Each row of a before or after table is a point. The points were changed in one or more steps. Then noise was added and the rows were shuffled. The steps act on how far a point lies along the listed directions, d1 being the first. Name the steps. A step turns or swaps two directions, mirrors them in a line or flattens them onto one, adds a multiple of one to another, or multiplies one. Angles are multiples of 10 degrees, from the lower direction toward the higher: turns from -170 to 170, lines from 10 to 170 but not 90. Use the fewest steps. Two steps may share a direction if one is a turn and the other turns, adds or multiplies; they go together, in the order done. Otherwise the lowest direction goes first.

Directions:
(1): |   8 |  -9 | -54 |
(2): | -32 |  44 | -12 |
(3): | -45 | -33 |  -1 |
Before:
|   1 | -29 | -23 |
|  20 |   9 |  11 |
|  93 |   4 |  31 |
| -19 |   0 | -24 |
|  37 | -11 |  64 |
|  -3 | -13 |  61 |
|  -5 | -14 |  23 |
| -13 |  -8 | -14 |
After:
|  66 |   1 |  36 |
|   7 |  -6 |  26 |
| -29 |  -4 |  -7 |
|  32 |   9 |  51 |
|  94 |  -9 | -21 |
| -19 |  -9 |  -1 |
|  24 |   9 |  -5 |
| -10 | -34 |  -7 |
Steps: turn d1 and d3 by 40 degrees

Directions:
(1): | 32 | -7 |  8 | 35 | 59 | 20 |
(2): | -11 | -69 |  34 |  -7 |  -5 |   6 |
(3): |  -6 | -10 | -21 | -55 |  45 | -23 |
(4): | -54 | -13 | -42 |  25 |  12 |  22 |
(5): | -41 |  33 |  51 | -12 |  20 |  18 |
(6): |  19 |   1 | -13 | -34 | -11 |  66 |
Before:
|  19 |   4 | -14 | -35 |  25 |  45 |
|  23 |  -6 |   5 | -24 |   1 |  10 |
| -45 | -15 | -23 |   4 |  -2 |  13 |
| -25 |  -2 |   7 | -11 |  10 |   0 |
|  -5 | -41 |  19 |  64 | -22 |  12 |
|  21 |  30 |   4 | -23 | -12 |  28 |
|   3 | -38 | -26 |  46 |  -7 |  -7 |
|  19 |   8 |   8 |  22 |   0 |  20 |
| -14 | -16 |  -9 | -25 | -14 |  17 |
After (9 x 6):
| -43 | -19 | -24 |   3 |  -3 |  16 |
|  32 |  -4 |  -4 | -33 |  -4 |  28 |
|  17 | -15 | -58 |  63 |  -8 | -33 |
|  28 |   3 | -17 | -61 |  18 |  94 |
|  -3 | -17 | -20 | -35 | -19 |  36 |
| -30 | -14 |  18 | -11 |  11 |  -1 |
|  19 |   9 |   9 |  16 |  -1 |  29 |
|   7 | -37 |  -3 |  78 | -25 | -11 |
|  22 |  27 |  12 | -43 | -15 |  66 |
Steps: multiply d5 by 1.6; turn d2 and d5 by -30 degrees; multiply d6 by 2
